Each row of a before or after table is a point. The points were changed in one or more steps. Then noise was added and the rows were shuffled. The steps act on columns, c1 being the first. Write out the steps. A step turns or swaps two columns, mirrors them in a line or flattens them onto one, adds a multiple of one to another, or multiplies or shifts one. Angles are multiples of 10 degrees, from the lower column toward the higher: turns from -170 to 170, lines from 10 to 170 but not 90. Use the fewest steps. Two steps may share a column if one is a turn and the other turns, adds or multiplies; they go together, in the order done. Otherwise the lowest column goes first.

Before, 10 rows:
[[ 18  52  24]
 [ 43 -66  -5]
 [-16   1  20]
 [-14 -24 -61]
 [ 60  33   8]
 [ 13  74  38]
 [ 12 -16 -43]
 [-63 -42 -60]
 [-67 -57  23]
 [ 44  11 -17]]
After:
[[ -4   9  23]
 [  2 -57  63]
 [ -1   3  60]
 [  0 -65  32]
 [  0  31  47]
 [  1 -17  -1]
 [  1  54  63]
 [  2  75  79]
 [  4 -40 -21]
 [ -3 -24 -20]]
Steps: multiply c1 by 0; shift c3 by 40

Before (8 x 8):
[[  6 -23 -16   9   0 -20 -29  23]
 [-19  13  15   2 -28   9  -6 -12]
 [ 23 -44 -13 -19 -16  15 -19 -22]
 [  6  -5 -19   5  13 -13 -19   0]
 [ -5   5   3  22 -31  23   6  -9]
 [ -1 -16   2   5 -28  -1  10 -21]
 [ 16   6  13   0 -41  11   3 -20]
 [  5 -15   5  20  11 -14 -30  -1]]
After, 8 rows:
[[  4  14   3  -1 -28 -12  -8 -15]
 [ 11 -23 -16   5  -2  96  13  17]
 [  3  46  14  16 -39 -33   4 -14]
 [-15 -29 -14  27 -15 -10  24 -15]
 [ -1  41  16 -22 -28 -15  10 -11]
 [ 21 -28   6   3  13  82  19  -2]
 [ 23  35   4 -11 -31 -67   4  -6]
 [  3 -16 -19   5  14  62  10   1]]
Steps: mirror c1 and c4 in the line at 40 degrees; add -1 times c5 to c2; turn c6 and c7 by 150 degrees; multiply c6 by 3; multiply c8 by 0.7

Before (11 x 12):
[[ -6 -35  22  52  25  39 -19  27  38  13 -28  20]
 [ 57  -3 -36   2 -66  22  55   7   4 -26   6  -2]
 [ -6  12  17  49 -25   0 -12  31  17  29 -37 -25]
 [-30 -18  18  18  18 -25  30  28 -26  35 -19  26]
 [ 47 -34  38   3 -16  19 -31  55  19  30 -23 -16]
 [ 25 -19 -19  15  22 -35 -28  15  35  34 -29 -16]
 [  6   9  13  35  25 -37  -8  46  11   5  31 -14]
 [-76 -48  10  32 -37 -30  31 -31 -35  30  69   8]
 [ -7 -49  11  61 -14 -50  20  -6 -44  -6  16 -12]
 [ -3 -23  15   4  25  34 -18  34  17   1 -36 -55]
 [ 14  24 -82 -15 -91 -95  -1   7 -51 -91  31  47]]
After, 11 rows:
[[ -3  29  23  52 -25  -3 -12 -15  15  31  26  19]
 [  4  15  12  38  24 -27  22  -1  11   4  -8  16]
 [-11  58   8  60 -19 -37  -5 -56 -42 -10 -25 -36]
 [-74  28   8  32 -38 -25  15 -81 -33  30 -55 -47]
 [-31 -22  18  16  22 -17 -26 -21 -25  35 -10 -27]
 [ -2   2  21  54  27  23  -7 -23  37  11  28 -40]
 [ -1  98  16   6  26  25 -16 -15  15   2  30   8]
 [ 25  40 -20  18  19 -26   5 -34  36  35  32  -5]
 [ 43  47  43   5 -16  13  13   7  15  30  36 -25]
 [ 53   7 -34  -2 -71  19 -35 -43  -1 -27 -45  -6]
 [ 17 -89 -82 -13 -91 -68  18 -44 -52 -86 -10   0]]
Steps: turn c2 and c12 by 120 degrees; multiply c2 by 1.6; multiply c6 by 0.7; multiply c11 by 0.7; turn c7 and c11 by -130 degrees; shift c8 by -50

Before, 10 rows:
[[ 20  18  -5  -1 -52  21 -53  32  30  45  71 -80  68 -23  26 -21  26 -14
   33 -36  84  20 -21  -8]
 [ 32  22  26 -50  44   3 -17 -19 -23  37  72 -58 -15  -7  -6 -25  46  35
   13 -23  -8  28  19 -11]
 [-39  -7  28  -1  -7 -28 -21  17 -46  35 -40 -40 -50 -63   7 -12  13 -17
    4 -19 -15 -29 -11  12]
 [ 10  -6  -6 -27   0 -11  24  12  29 -59 -41 -30  -3 -29  37   8 -15  -1
   19 -78 -30 -20 -20  -3]
 [ 26 -19 -62 -45 -22 -16 -41  -2  40 -15  81 -11  23 -23 -24  -2 -54   4
    2  13  83 -18 -32  -4]
 [  6  51 -15 -28 -11 -12  14 -64 -48  -3  31  -3 -34 -18  17  12 -24 -29
  -54 -40  30   4 -17   1]
 [  0  28  30 -92  34 -27  26   6   1  26  36 -27  33  21 -37   0 -21  29
  -23  -4 -11 -37  -5  35]
 [ 21   6  18 -14  -7   9  -6 -25 -66  -7  13   6   6  38 -22  10  95  60
  -19 -20  15 -39 -38   4]
 [ 77  14 -38  15  11  69  18  63 -35 -46   1  40 -37 -57 -10 -20 -26  67
  -14  -7  18   1 -77  36]
 [ 38   4 -18 -25 -10 -13  23 -12  53 -22 -38 -48 -42 -21   0  47  71  61
  -42 -18 -10  16  18  11]]
After:
[[ 47  28 -16 -25  -9 -11  25  33  52 -20 -24  30  -7 -21  -1  49  72  75
  -42 -22 -10  16  19  12]
 [ 45 -37  25 -50  43   1 -19  33 -23 -24  67  40   5  -7  -5 -25  45  39
   13  37  -9  28  19  -9]
 [ 14 -22  29 -92  32 -28  28  -5   2  -4  29  23  56  21 -36   2 -20   9
  -24  24 -10 -41  -6  34]
 [ 28  29  -7 -26   2 -12  25  -5  28 -79 -28  19  -4 -28  38   9 -14   2
   18 -60 -29 -19 -20  -3]
 [ -1  21  28  -1  -8 -26 -18 -34 -47 -20 -35  46 -65 -65   7 -13  12  12
    3  34 -16 -29 -10  11]
 [-23   9 -17 -28 -13 -10  13  59 -46 -41  60  15 -58 -18  19  11 -25  -9
  -54  -4  31   6 -15   3]
 [ 69 -42  -5   1 -52  22 -51 -17  30 -36  66  52  67 -25  26 -20  24 -48
   34  44  81  22 -19  -8]
 [ 68  -4 -37  14  11  67  19 -17 -33  -8  -2 -85   2 -59 -12 -21 -26  77
  -15 -47  19   2 -77  35]
 [  2  -8  17 -14  -8   8  -5  30 -67 -18  10  -8  47  36 -23  13  94  51
  -17  -6  15 -39 -37   4]
 [ 25 -73 -63 -43 -23 -16 -45  15  40  15  40  -2  28 -24 -23  -4 -55  -9
    4 -15  84 -17 -28  -3]]
Steps: turn c1 and c8 by 150 degrees; turn c1 and c12 by 150 degrees; add -0.5 times c24 to c2; turn c2 and c11 by 50 degrees; swap c10 and c20; turn c13 and c18 by -30 degrees; multiply c13 by 1.3
